Rows are points. Two turns around zero, p and q, are shown by what they do to some points. Where does a point land after both, in the order given? Backwards means that the second turn is done in reverse. Each puzzle has new turns, and all numbers are rounded.
In the rows, 128 means zero.

Turn p:
[ 92 126] => [115  94]
[131  83] => [170 113]
[161 175] => [ 98 177]
Turn q:
[143 177] => [143 177]
[126 143] => [126 143]
[176 100] => [176 100]
[121 139] => [121 139]
[74 81] => [74 81]
Where do these land?
q, then p: [117 148] => [105 126]
q, then p: [140 189] => [ 77 163]
p, then q backwards: [148 102] => [160 136]
p, then q: [107  73] => [170  87]

Turn p:
[161  99  74 141] => [164  96  78 114]
[141 109  80 112] => [129  99  87 104]
[ 88 113 153 110] => [ 96 110 166 132]
[ 87 186 181 136] => [ 89 182 169 170]
[166 137 131 190] => [190 151 116 158]
[124 123 149  80] => [100 130 152  91]
Turn q:
[172 158 171 160] => [184 154 161  99]
[148  95  84 121] => [108 117  80 102]
[121 139  88 151] => [145 129  87 147]
[ 97 136 180 154] => [155 106 179 152]
[103 112 116  55] => [ 49 135 131 139]
Where do these land?
q, then p: [ 69 130 217 152] => [192 134 216 135]
q, then p backwards: [186 133  93 103] => [167 169 109  87]
q, then p: [123  94 135 143] => [135  98 140 109]
q, then p: [118 138 101  99] => [109 126 111 161]
q, then p backwards: [145 145  94 143] => [156 148 103 140]

Turn p:
[139 115  86 102 129 129 141 154] => [130 171  94 128 109 120 124 117]
[129 122 144 144 131 128 146 154] => [123 115 111 102 122 136 143 137]
[136 172 107 117 124 131 156 123] => [121 157 124 139 157 116 163 114]
[132 120 130 118 113 109  89 150] => [154 130 116 128 131 123  95 157]
[107 126 118 140 133 114 142 138] => [101 131 113 120 135 139 123 130]
[132 127 143 138  95 140 150  88] => [111 127 177 117 125 106 146 128]
[154 125 147 127 138 150  31 118] => [196  94 147 182 111 137  99 158]
[140 125 121 144 138 122 152  91] => [ 99 114 140 139 123 105 140 106]
[ 81 132 141 141 143 142 127 150] => [117 121 124 116 136 183 128 135]
[131 116 142 110 137 117 145 113] => [128 120 134 111 129 117 121  99]
Turn q:
[117 125 159 100 155 124 136 107] => [138 121 147 117 119 130 132  79]
[177 114 151 139 114 171 141 121] => [134 167 117 130  83 124 169 138]
[112 142 119 142 108 122 159 145] => [105 111  97 118 144 138 138 138]
[119 137 144 127 143 124  96 140] => [109 136 155 141 130 123 109 118]
[122 139  87 145 145 124 117 142] => [132 132 128 151 169 134 118 148]
[113 101  81 105 162 111 128 133] => [168  93 144 150 166 117 127 128]
[105 145 152 136 104 118 110  77] => [128 134 121 102 100 159  81 112]
[153 136  91 124 110 163 103 149] => [131 146 151 137 132 136 144 186]
[149 133 154 131 107 109 153 121] => [119 136 102  96 112 109 134 118]
[114 107 143 131 132 115 136 145] => [116 106 121 141 123 110 129 114]
Where do these land?
p, then q: [127 139 112 117 157 118 132 117] => [149 139 114 138 134 146 111 122]
p, then q: [110 125 152 123 110  89 106 134] => [130 130 173 150 133 102 120 124]
p, then q: [119 119 146 113 123 144 175 135] => [142 113 143  88 120 146 146 111]
q, then p: [115 108 154 106  98 100 113 105] => [153 141 151 120 121 105  84 145]
q, then p: [156 141  88 116 120 153 117 141] => [148 122  91 102 135 140 160 128]
q, then p: [110 179 113 138 109 141 122 108] => [162 149 133 144 121 173 143 120]
p, then q: [171 120 149 161 137 132 107 143] => [136 107 102 138 120  87 143 158]
q, then p: [114 110  89 157 152 124 164 131] => [ 97 120  97 159  91 122 143 115]
p, then q: [131 112 149 120 147 150 115 138] => [143 138 128 123  99 124 144 149]
